Each row is a point. Each copy is the shape, with its points in the same order, turned, moved and blurred by noise. Some copies are also mirrored. Which?

Shape (8 x 2)
[[ 15  12]
 [  5  82]
 [ 12 -16]
 [-58 -31]
 [-13  66]
 [-11   1]
 [ 12 -62]
 [ 76 -22]]
Copy 1 (8 x 2)
[[  8  14]
 [ 76  45]
 [-20  -4]
 [ 10 -67]
 [ 69  25]
 [ 13 -13]
 [-51 -30]
 [-54  47]]
Copy 1 is: mirrored
Copy 2 (8 x 2)
[[ -1 -13]
 [-36  60]
 [  9 -42]
 [-58 -70]
 [-37  28]
 [-19 -28]
 [ 25 -65]
 [ 75 -16]]
Copy 2 is: only turned
Copy 3 (8 x 2)
[[-14 -14]
 [-74 -18]
 [ 11 -18]
 [ 22  55]
 [-68  11]
 [  7  16]
 [ 63 -15]
 [ 23 -79]]
Copy 3 is: mirrored

Shape (6 x 3)
[[-32   8   5]
 [-28  -6 -16]
 [-40  33   4]
 [121  18  -3]
 [ 29   2 -17]
 [-11  -9  38]]
Copy 1 (6 x 3)
[[ 17  47  16]
 [ 10  32  37]
 [ 44  51  18]
 [  3 -93 -60]
 [  7 -20   8]
 [ -7  42 -14]]
Copy 1 is: mirrored
Copy 2 (6 x 3)
[[ 11 -11 -35]
 [-15  -8 -42]
 [ 26 -29 -47]
 [-37 -79  92]
 [-29 -33   7]
 [ 19  11   2]]
Copy 2 is: only turned
Copy 3 (6 x 3)
[[ 29  11  -8]
 [ 28 -14 -10]
 [ 49  24   4]
 [-70 -24 105]
 [ -5 -23  34]
 [-11  28 -12]]
Copy 3 is: only turned

Shape (9 x 6)
[[  2  18  35  41  34 -34]
 [ 50   1  41 -17  -3 -80]
 [ -1  50  -3  19 -82  28]
 [-90 -31  11 -13  22 -18]
 [ 41 -48 -50  41  32  26]
 [ 50  63  -8  -1  38  36]
 [ 44  53  40 -83  -9  25]
 [ -1  15 -36 -83  35  29]
 [  5   2  41   9   1  15]]
Copy 1 (9 x 6)
[[ -2  19  53  42 -12  17]
 [ 15  82  23  47   7 -39]
 [ 56 -61  25  -2 -37 -68]
 [-71  10  68  -8 -87   7]
 [-21  -6 -21 -52  32  27]
 [ 76   7  15 -18  -6  43]
 [101  55  51 -35 -44 -28]
 [ 39  43   9 -70 -84  28]
 [ 11   1  64 -15  -3 -17]]
Copy 1 is: only turned
Copy 2 (9 x 6)
[[-15 -45 -16  24   8 -43]
 [  3  17 -71  62  11  -9]
 [-15  58  16 -43 -49  18]
 [-16 -42  65  77  12  36]
 [ 52 -19  33 -28  86  -8]
 [-39 -22 -35 -61  48  18]
 [-80  48 -50  -2  36  58]
 [-33 -14  -2   0  71 101]
 [-40  11  22   9  29 -16]]
Copy 2 is: mirrored
Copy 3 (9 x 6)
[[ 13 -27  33  -7 -22  -7]
 [ 24 -99 -33 -25   2  -1]
 [ -7  48 -46 -50  12 -68]
 [-60  18   5 -16 -22  65]
 [ -8   8 -12  99  26 -16]
 [ 18  -3 -23  37 -71 -74]
 [ 31 -23 -91 -16 -91 -26]
 [-49   6 -77  38 -81   7]
 [ 30  11 -13  -2 -19   6]]
Copy 3 is: mirrored
Copy 4 (9 x 6)
[[-13  -2  61  -3 -24  49]
 [-23  42  68  52  33   6]
 [-66  50 -55 -11 -30  13]
 [  9 -39   2 -52  52  61]
 [ 41  34  12 -47 -55 -41]
 [ 17   3  -7  52 -88   0]
 [ 10  27 -48 106   0  31]
 [ 50 -29 -58  24   5 -26]
 [ 20  36   7  -3 -17  47]]
Copy 4 is: only turned

Shape (12 x 9)
[[ 57 -53  11 -71 -18 -61 -35  73  65]
 [ 38  19 -14  52 -40 -21  35 -44  22]
 [ -8  11  69  48  34  43  38 -52 -13]
 [-72  15 -37 -31   8 -64  41  19 -41]
 [-39 -43  34  11 -47 -10 -35  53 -30]
 [ 31  49  22  37 -16   6 -59  57 -20]
 [  6  21 -19  50  26  43  31  27 -10]
 [ -6  13  52  52  53  49 -23 -46  51]
 [-14  69 -36  12 -62  74  50 -46 -63]
 [-13 -38 -22  23  53 -30 -54 -45   0]
 [ 54  -7 -50   8  12  -4  18 -48  49]
 [  2  36 -35  -1 -13  15  43  18  73]]
Copy 1 (12 x 9)
[[  35   17  115  -42   67  -31   36    8  -30]
 [  26   13  -19  -50  -19   69  -44  -25   -9]
 [ -22  -26    3    6  -59   53  -56    5   86]
 [  37  -34  -21   67   -2   27   62  -23  -21]
 [  75  -22    2    3   30  -29    4   40   54]
 [  -8   20  -30  -63   15  -12    6   82   28]
 [ -14  -33  -21  -24  -71   -1  -24   26    0]
 [ -29   28   40    3  -45   42  -73   74   50]
 [ -13  -37 -119    9   -5    5  -81  -44   19]
 [  39   75   23   38  -51   11    1   12   31]
 [  -4   48   30  -18  -40   25  -58  -39  -46]
 [  -7  -26   20   -3    6   32  -56   18  -70]]
Copy 1 is: only turned
Copy 2 (12 x 9)
[[  23   17   33   38   90 -117   28    8   71]
 [ -11  -23  -20  -82   37   -5   12  -28   31]
 [ -35   37  -32  -10   21   77   20  -81   -1]
 [ -30   14   -5   14  -37    6   20   85   33]
 [ -21   14   79   31  -21  -39   23  -33   25]
 [ -92  -11   79   -7   60  -14   37  -26   35]
 [-100   51  -11  -27   20   -2   19  -35    3]
 [ -59   -1  -42   12   66   38  -38  -94   -1]
 [ -55   49   40 -101    1   59   11    3  -72]
 [ -27  -57  -45   46   18  -10   20  -19  -20]
 [ -10  -15  -60  -50   73  -39    7  -11  -12]
 [ -46   44  -20  -55   65  -27  -46   13   29]]
Copy 2 is: only turned
Copy 3 (12 x 9)
[[-13 -67 -13 -37  38  73 104  79  -7]
 [  9  -6  61  25  18  44 -39 -23  26]
 [ 66  57  12  63 -22 -26 -29  -3 -20]
 [ 12 -27 -18 -93  -6  -9 -71  45 -36]
 [-21 -42 -70  25  66  -4 -31  69 -16]
 [-73   8 -29  45  20  48 -17  24 -43]
 [ -4  -6 -17  38 -37  22 -37 -34 -36]
 [ 12  48   3  83 -62  -4   3  18  18]
 [ -7  50 -19 -14  48  -8 -76 -94   7]
 [-40 -36  26  14 -48 -45  -8  69  24]
 [ -5 -26  71 -19 -35  27  25 -16  28]
 [ 29  -1 -17 -36 -28  76   7 -24  23]]
Copy 3 is: mirrored

Shape (16 x 12)
[[ -5  -7   5 -53 -33 -50 -32  37 -38  57 -48   7]
 [ 29  52 -32 -40  14   0  15 -75 -13  73 -50 -18]
 [ -6  36 -46  52  36  55 -64  40 -13  25 -27 -30]
 [-35  34 -11 -37  14 -45 -61 -16  27  71  58 -35]
 [-40  46  15  16  37 -33   2  48  29  19  25  38]
 [ 65  12 -23 -20  30  -1  28  18 -73  21   4 -22]
 [-23 -39  24  12 -40 -45 -26 -68 -30 -14 -33 -38]
 [ 57 -26 -67 -34  19 -41  29  45 -74  58 -15 -13]
 [-51  -4 -35  50  33 -44  43 -41 -62  58 -11  -8]
 [-18  -5  29 -17  21  38 -65 -20 -75 -26  23  44]
 [-12 -28 -29 -27  23 -10 -23  12  -9 -16 -11  45]
 [ 24 -26  48  18 -56 -47  27  -2   8 -42  55  64]
 [-46  35 -12  -4  31  46  49 -71  19 -42  56  43]
 [ 34 -12  44   4 -15  56  36 -58  41  58 -42  -8]
 [ 39 -12  17 -36  49  36  24 -20  26 -23 -43  12]
 [-39  33   3 -35   1  20  19  16 -27  46  -5  -4]]
Copy 1 (16 x 12)
[[ 19  -4  12   1  64  57  40 -27 -44 -36 -56  20]
 [ 22 -29  45   8  86 -49  77  37   3 -44  22  12]
 [ 35  44  29 113  20  31  22  29 -17  20  35 -37]
 [-14  16  83  29 -29  16  93   5   3 -15 -30  50]
 [ 39   7  39 -10 -28  50  23  35  27  48 -37 -12]
 [ 60  35  29  11  71  18 -18  23  34 -51  24  44]
 [-21  -3 -27  36  19 -62  10 -48   1 -36 -57  18]
 [ 25  54  50  -8 100  46 -26  33 -19 -70  -3  41]
 [  4  75  25   5  61 -59  14  51  21   8 -64   1]
 [ 41  20  23  45  46   6   7 -99  47  47   4  19]
 [-10   7  38  -5  36  31 -20 -39   1  20   4 -14]
 [ 42 -35  -1 -38 -30  -9 -65 -34   7  35 -45  72]
 [ 18  11  25 -45 -18 -67  17  -9  59  79  55   8]
 [ -6 -76 -38  33  60 -34  34  47  11  25  27  55]
 [ -6 -55  -6   1  47  13 -11   3  53  -3  55  -6]
 [ 34  30  -2 -11  44  24  66  11   8  17   8  22]]
Copy 1 is: only turned
Copy 2 (16 x 12)
[[ -54   52  -60  -23   -7  -37   13    2   57  -21  -34   24]
 [ -14  -22  -61   32  -24  -35   17  -24  -12 -106   18   34]
 [ -38   17   23   42    2   -2   54  -99  -24   17   -5   46]
 [  -2   12  -22  -50   10  -26   84    3  -52  -56  -78   22]
 [   3  -40   -4  -44   36  -33   27   -8  -11   39  -32   -4]
 [  20    8  -13  -18  -72  -20    6  -90   41  -46   13  -18]
 [   7   49  -15   38  -39   63   -8   51   15  -29   -7   37]
 [ -23   51  -29  -43  -66  -55   42  -71   50  -42   41  -46]
 [ -31  -44  -25    2  -55   24   67   24    4  -20   61  -11]
 [ -45   -1   76  -14  -20   31  -38  -27    5  -29  -57   34]
 [ -30   36   47  -20    3  -33  -18    2    6  -14   12   -2]
 [  35   21   -8  -40   -9   31  -89   31  -10   24  -34  -72]
 [  28  -76   51  -14  -18  -18  -49   15  -91  -16   10   20]
 [  10   -3  -71   10   43   43  -52  -48  -34  -64   44   38]
 [  43    7   21   -2   31  -23  -57  -43   21  -44   39   41]
 [ -33  -22  -37  -47  -24  -21    6  -32   -2  -14   -7   49]]
Copy 2 is: mirrored
Copy 3 (16 x 12)
[[-14  67  48  21 -40 -10  45 -22 -41  19   0  18]
 [  9  64  32  -3  89 -13 -19   9 -13 -29 -10  52]
 [ 36 -42  52  72  28   8 -46 -53 -16  15  36 -25]
 [-37 -12 -10  62 -21 -71 -21  21 -13 -13   9  69]
 [-33 -38  30  39 -30   4  27  19  16 -50  75   2]
 [ 18  17 -18 -28  37  49   6 -25 -44  30  45  27]
 [ 32   5   1  10 -11   3  49 -30  33 -13 -95  31]
 [-24  49   5  -5  31  58  23 -16 -44  86  39  33]
 [-17 -38  53  26  39  75  24  23  -2  -7 -33  71]
 [ 78 -54  -2   8  -7 -13  53   9 -69 -14  -8 -25]
 [ 10  -1  10  22   0   2  51  31  -4  21  11 -44]
 [-20 -44 -21 -59 -26 -16 121 -21  41 -25  20  -5]
 [ 27 -82   3 -51  39  -6   1  81  35 -57   7 -13]
 [-37  20  18 -40  73 -12  -7 -46  -4 -78 -43 -30]
 [ 16  34 -26 -18  45  20  10   5   7 -44  10 -71]
 [ -7  -2  49 -17 -17   8 -21  15 -38 -23  13  11]]
Copy 3 is: only turned

Shape (16 x 12)
[[  3  -4  26 -30 -30 -27  56 -79 -48  42 -42 -38]
 [-33 -44 -24  54  32 -26 -18 -26 -60  62  62 -12]
 [-40  13 -31   0 -31  -1  47 -24  33  31  15 -57]
 [ 28  13 -30  27  11  61   5  31   7  34 -45  30]
 [-46 -54  60 -19 -17  32  40  22  50 -41   1   5]
 [ 79  60  41 -44 -51 -18 -40 -55   3   9  52  25]
 [-28 -42   6  62  29   8  35 -49 -16  61   2 -46]
 [ 82 -45  -3  12 -30  53 -53 -15 -42  62  -9 -20]
 [-40 -30  27  35  33 -53  50  46 -41 -31 -45 -82]
 [ 11 -34  39  57  42  59   5  -4  52  56  -8 -82]
 [ 23 -40  38 -13  73  12 -40   7  54 -24  42 -33]
 [ 14 -43  52   2 -38 -52  46   6  40 -46  24  46]
 [-47  26  14  40  37 -66 -30 -22  38  21  -1  42]
 [ 59   8 -47  12  58 -26 -19 -63  17  -5  10  24]
 [ 14  41 -16 -19 -34 -29 -43 -48   9 -47 -30 -68]
 [ 37  28  -7  59  63  60 -54 -35 -23 -41 -12  14]]
Copy 1 (16 x 12)
[[ -23   50   19  -12  -20   13 -102   56   37  -67  -14   12]
 [  -8   53  -34   53   16  -80  -54   -5   56   40   -9   37]
 [ -24    7   18   -1   22  -11  -44  -42   68  -63   22  -14]
 [  54   30    3   44  -85   20   14  -30   37  -20   24   -1]
 [ -88   21   41  -19  -48   48    0  -75   18   -2  -19   27]
 [  -6  -63   69   47   -8    1   11   92   29  -29  -59   18]
 [ -24  102  -17   44   11  -13  -54  -16   57  -13    5   -2]
 [  12   24   -7   67  -96  -17  -22   44   84    7  -56  -37]
 [ -50   68  -51  -82  -11    7  -37  -11   -4   27   44  -18]
 [ -40   98   -9   43  -12   36   31  -22  100   -5    7  -45]
 [ -31   39    7  -14    6   17   74  -18   63   39  -69   13]
 [ -87    0   31   -2  -38  -12   16  -19  -51  -34  -40   36]
 [ -15    5  -47   43   37   15   18   -4   -1  -17   11   88]
 [  65   31   -8   30   20  -12   22   15    7  -31  -73   20]
 [   6  -51  -24  -25   24   49  -30   32   29  -28  -40  -42]
 [  74   34    0   59   -8   54   12    3    3   59  -38  -18]]
Copy 1 is: only turned
Copy 2 (16 x 12)
[[ 42  -6  17  57 121  10  -7   4  -3  49  -7  52]
 [-50  24  45 -59  53  20 -48  44  -5  -1 -15  49]
 [ 10 -42  17  27  39  82 -14 -24  37   4 -20   5]
 [  4 -39 -65 -35  31 -42   7 -23  58 -16   5  10]
 [ 33  38 -87  49  28  24 -70 -20  13  24 -23 -64]
 [ 32  89  23  26   6 -10  99 -33  51  57  -2  39]
 [-57 -31  -2 -11  94  29 -20  32  -6   8 -27   5]
 [-49   0 -26  16   8 -71  24   5  -8  25  16  85]
 [ 48 -15 -13   8  94  48 -50  23 -78 -45  49 -40]
 [-74 -43 -74  10  58  43  31  27  -9   1 -28 -14]
 [  8  42 -70 -22  -3  28  27  47 -39  -1 -51 -35]
 [ 36  89  -4  42  42  -1 -25 -58  -3  -5 -27 -51]
 [ 23  58  -9 -92  76  52  -8 -29  18  22 -20 -12]
 [ 28   9  30 -73  44 -30  48   9  -7  26 -57   0]
 [ 77 -10  23   3  16  33  47 -21 -36  72  43   4]
 [  1  -9 -28 -77  22 -56  42  56  21  50  20 -45]]
Copy 2 is: only turned

Shape (18 x 12)
[[   2   26  -31  -33   -8    5  -50  -70  -43    1  -76  -66]
 [  19    9  -56  -60 -105   55   49    2  -29  -37   49   14]
 [  47   -6   -5   36   11  -39  -48  -45   34   -2   26  -43]
 [ -70  -67   46   -7   -8   57    2   31    9   40   12   28]
 [   5  -64   16   16   -7    5   28  -38   19   41   12   58]
 [  11    9  -16  -25    3  -61   26  -30   15   10    7  -63]
 [ -77  -56  -76  -54   -6  -28   56   25  -46   25   -6    8]
 [ -19  -40   13  -28 -108   11  -53   14   40   35   37  -23]
 [ -25  -61   40   36   -8   24    3  -24  -85  -55  -61  -53]
 [  26  -74  -39  -56  -49  -49  -40  -35    3   -5  -32  -15]
 [ -23  -15   20   -5  -43  -12  -55  -20  -46  -15  -19   35]
 [ -60  -57  -50  -38   12  -21   57  -55  -47   12   36  -33]
 [ -28  -21  -41  -22  -56  -50   50   41   39  -72   12  -38]
 [ -72  -64  -29   -8   17    8   16   48  -19  -58   -6   47]
 [ -38   10   34  -26  -23  -18   29  -19   22  -11  -27  -22]
 [  14  -72  -15    6  -30  -48  -29   19  -43    4  -57   56]
 [   7  -49  -37   46   22   -8  -37  -31   28  -72   10   25]
 [ -15   -4  -21   31 -103   25   58  -12   17  -19   27    3]]
Copy 1 (18 x 12)
[[100  11  14  39 -33  -1 -69  68 -25   2   7  27]
 [-11  78  -3  16  43 -46  56  51  44  48  42  70]
 [ 16 -30  -4  24  64  16 -66   9  20 -39  33 -34]
 [ 30 -49 -58 -23 -22   9  69 -47  67  -1 -21  31]
 [ -5 -37 -63  42   3  18  19   0  84 -77  -2  19]
 [-10 -26   0  57 -13 -18 -53  12   8   7  73 -19]
 [-20 -63  -3  44 -60 -44  12  36  74  57   8  82]
 [ 49 -10 -55   7  75   0  -9 -63  35  29  40  56]
 [ 87 -40 -21  59 -16  54  42  85   0  31 -16 -26]
 [ 50 -16 -56  51  30  15 -84  45  71  33  34  49]
 [ 41   4  -9  52  21  58 -11  12  39  18 -37  49]
 [ 14 -79  40  69 -27 -24  20  50  75  14  64  51]
 [-56 -32 -35  14  12  26  -8  35  15  86  92  20]
 [-30 -56  -8 -21 -31  77  39  39  80  55  -7  37]
 [ 14   7 -25  37 -42  26  -4  -5   3   3  51  -3]
 [  2 -39 -81  48   1  44 -42  48  55  38 -61  41]
 [-18 -40   0 -13  46  87 -31  64  52 -25  12  18]
 [-30  20 -56  40  41   5  63  18   0  -3  70  47]]
Copy 1 is: only turned
Copy 2 (18 x 12)
[[ -61   40   -8    0  -35  -28   45  103  -25   -3  -27   44]
 [  52   31  -19   19  -30  -99   60  -20   -2   73  -15  -44]
 [ -13   59   37  -33  -39   21  -51    2  -14  -13  -19   44]
 [  -7  -64  -15   61   18   -3   40  -73   -6  -56  -23    5]
 [ -39  -16   31    0   -6   17   32  -74   34  -16    9   -4]
 [  -1   51  -44  -45  -20   38  -12   31    4   13  -23   10]
 [   4  -33  -99  -26   25   10   89   -9  -23    3   46  -26]
 [  57   53    0   78  -31    5   45  -53  -15   -5  -21   45]
 [ -20  -72   -9   45  -58  -38    1   83   50  -55   24    8]
 [ -24   36   -4   17  -94   34   64   14  -34   20   39   24]
 [ -42  -15    9   73   -6  -14   12   12  -23   27   22   44]
 [  -9  -30  -90  -69  -18  -17   52   -5   22   -9   23   24]
 [ 105  -19  -31  -15  -33   38   17   24  -22   66   -2  -23]
 [  17 -105  -16    1    5    6   25  -18  -49   11   26  -22]
 [  -1  -13  -21   16   -9   29   10   26   21   32  -59   11]
 [ -43  -16   20   56  -28   36   35    7  -16    6   80  -15]
 [   1  -53   79  -36  -42    2  -21  -10  -40    0   21   28]
 [  72    6   30    5    3  -38   47  -12   53   42  -10   -9]]
Copy 2 is: mirrored
Copy 3 (18 x 12)
[[  30 -107  -46   15  -27    4   26  -49  -54   52   31    1]
 [  -5  -10   67   -5  -35  121  -62  -46  -26   -4   54  -52]
 [  -9  -70  -48  -59   13   14   30   51   18   45    1  -44]
 [  53   37  -20   17  -52  -25  -68    0   35  -61  -19  -25]
 [   4   -3   11  -60  -30  -19  -46   50  -27  -52   -1  -31]
 [ -35  -38  -15   -9  -22   -8   29   15  -19   47   44  -84]
 [ -19   63  -45   33  -70   22  -27   -4  -92  -14   45  -46]
 [ -10  -24  -27  -22  -59   20  -94  -17   74   26   23  -32]
 [  52  -29  -22    4  -56   19   25  -47  -59   23 -108  -29]
 [ -72  -61  -51    4  -41   23  -54   16  -42   36   -4   -7]
 [  33  -15   -1  -25  -42    9  -35    0  -28   52  -15   39]
 [  17    2  -40   18  -95   35  -11   38  -87   -6   29  -84]
 [ -77   40    2    9  -75   66   33  -20   14   41   12  -68]
 [   4   84  -13   31  -47   45   11    8  -26  -28  -28   24]
 [ -10  -16   25   11  -70  -27   18  -13    6   15    8  -33]
 [ -36   28  -38  -42  -12   -3  -48  -18  -58   25  -41   37]
 [ -18  -18  -32  -48  -23   62   45   63   -6  -10  -31   24]
 [ -10    6   34  -76  -79   60  -25  -43    5  -15   22  -56]]
Copy 3 is: mirrored

Shape (16 x 12)
[[ -50   22  -10  -43   16   35  -42    0  -74   26    7  -15]
 [  -1  -55   32    6  -18  -63   37  -21   73    6   -7   18]
 [ -18   50   29   62  -47  -19  -42  -13   52   50   32   50]
 [  14   46  -13   -7   28  -77   17  -43   15   58    6  -22]
 [ -32   20  -35    7   24 -100  -71    6   22  -22  -36   53]
 [   8   -9    5   -8   16  -41   15  -12  -17    9   -7  -19]
 [ -18  -58   56   64   -2  -85    3  -37   26    5    9   26]
 [  44  -42   52   21   -5   45   57  -17  -36  -17  -38    2]
 [  13   -1    0  -18   42  -22   21   71    1   17  -22   15]
 [  77  -65   36   26   39  -10  -51  -20  -31  -32   13   15]
 [   9   15   12    6  -35   23   19  -29   39  -50   30  -34]
 [  18  -17    0   37  -23  -33   84   -4  -30   37  -16  -18]
 [  48  -24  -13  -28  -32    1   35  -77   42  -26  -14  -31]
 [ -19  -87  -18  -19  -16  -21   30   -4  -11   28   60    2]
 [  18   25   28  -26  -53  -33   56  -18   39  -20   18   30]
 [ -19   -2  -26  -10   41   48   62  -44  -47  -24  -16    4]]
Copy 1 (16 x 12)
[[ -3  76 -53   1 -12 -48 -23  -1  17 -46   4  18]
 [ 41 -79  30 -33  37 -10   6   4 -50  16  27 -52]
 [-27  -8 -10  14 -20  41  21   5 -13   1 102 -97]
 [ 39 -82 -24   9 -44 -33   8  35   6 -59  48 -27]
 [  6 -17 -39 -26 -40 -31 -16  36 -68  36 121  19]
 [ 29 -41 -15 -13   2 -23 -26  24   2 -13  22  13]
 [ 60 -59  14  -8  34  28 -41  11  -8  41  79 -47]
 [ -6 -16  71  20  24 -30 -38  15  40  41 -51 -31]
 [  8   0  28 -67 -29 -28  16  54  -3  -3  -2  20]
 [ 56 -20 -15  35  37 -33  16  32  40  90  21  20]
 [ -8 -31  19  40   9   2  32 -64 -34  -6 -20 -11]
 [-20 -74  50  -8  15 -12 -42  29  44 -28   8 -11]
 [  8 -77  25  50  20 -79  14 -30 -34   2 -21 -29]
 [ 32  -7   4 -39  90 -22  13   8   8 -48  18   4]
 [-25 -61  20  15  10  19  13  26 -76 -20  -6 -39]
 [ 13  23  56  50  -7 -59 -45  -1  -4 -43 -25  28]]
Copy 1 is: only turned
Copy 2 (16 x 12)
[[ -1  23 -58  25  64  27   2  -2  50  12   8   8]
 [ 44  57  46 -53 -61 -21  15  17 -52  22 -54 -32]
 [ 34   9  92   5  13  31  46 -14  -5  50   8 -85]
 [ 79   4   2  21 -35 -14  15  56  20 -25 -12 -65]
 [-15   5  15 101 -56  29   3  21 -43  37 -51 -41]
 [ 31   3  -7 -14 -22 -15  -2  25  11  -3 -31  -3]
 [  5  33  60 -41 -39 -27  12  46 -13  59 -85 -58]
 [ 47 -15  27 -86  12 -40 -32  -1   7  39 -28  68]
 [ 45 -30 -31 -10 -33  21   5 -38 -22  -1 -50   1]
 [-34 -40   6 -55  -9 -42 -81  17 -19  50 -16 -23]
 [  7  10  51 -59   7  -8  41  38 -36 -14  36  20]
 [ 67  -3  38 -43 -33 -52  31  -3  49 -12 -54  18]
 [ 47  45  37 -41 -36 -55  -9  48 -37 -14  44  30]
 [ -9  63 -15 -50  -2 -63  17 -30   1 -24 -43 -32]
 [ 54  31  77 -32  -6  16   4  12 -46 -44 -22   0]
 [ 50   1 -22  -2  53 -63  10  20 -10   5 -24  70]]
Copy 2 is: only turned
Copy 3 (16 x 12)
[[ -22  -53  -14  -14  -55   19  -24   49  -31   15   -7  -17]
 [  26   46  -13  -14   89  -60   17  -13   13   44   56   28]
 [ -31   40   53  -36   38  -44  -26   61   87  -12    8   15]
 [  19   -2   -8  -33   31  -28   15   43   56  104    3  -33]
 [  -4   38  -29 -100   72   -2   24   77  -16   12   18  -50]
 [  23  -14  -24  -16   27  -22   13   -3   -2   47    3  -34]
 [  11   32  -11  -37   88  -97  -31  -12   29   13   62  -35]
 [   1   -8  -17   63    8  -48   53  -70   -4  -17   21  -21]
 [ -33  -14  -50  -30   52   32   31  -26    4   36   -6    3]
 [  52  -30    7  -34   34   -5   37  -46   13  -51   72  -70]
 [  31  -16   64    8   36  -60   37    4  -15    9  -15   34]
 [   9   26  -26   47   37  -30   -2  -47   24   57  -26  -32]
 [  83    9   30   38   26  -44   68    7  -11   45   30   21]
 [  56  -14  -24   17   49   -1  -77  -21  -21   34   33   14]
 [  46   26  -19   -6   42  -59   39    9   34   21  -24   51]
 [   4  -56  -33   74   17  -32   39   24  -38   22   -6  -26]]
Copy 3 is: mirrored
Copy 4 (16 x 12)
[[ 23 -16  -5 -15 -60  64   5   9 -58 -25 -50 -37]
 [  7  14   3  36  56 -19  12 -14  60   9   7  64]
 [ -6 -39   9  64  51  -7 -61  73 -21  41 -36  16]
 [ 33 -41  15 106   2  41  45  25   9  -9  14   6]
 [ 77 -48  93  -3  43  53  -6   9  -5  53  10  22]
 [  7  -1   6  29 -11  46  28  -3  16 -11  20  11]
 [-10  -5  -2  43  51  43 -29 -11  36  24  14 102]
 [-68  46 -33  -3  14  49 -20 -22  57 -45  17 -29]
 [-16 -27  52  10 -19  -5  13 -42   4   2  31 -30]
 [ 10  63  17   4  -3  61 -72  -5   0 -34  76  25]
 [ -9   5 -25 -11  12  -5  11  84  40 -44  11   9]
 [-64  -7 -35  51  23  47  51 -15  25   6  26  -8]
 [ 26  57 -25  22  46  16  47  49  60 -54  19  -4]
 [ 11  21 -62   3   9  -5  37 -35 -37  -2  18  46]
 [ 17 -18 -41  22  24 -24   8  35  73  19  15 -13]
 [ -6 -29 -39 -27  16  70  26 -20  14 -85   0 -45]]
Copy 4 is: mirrored
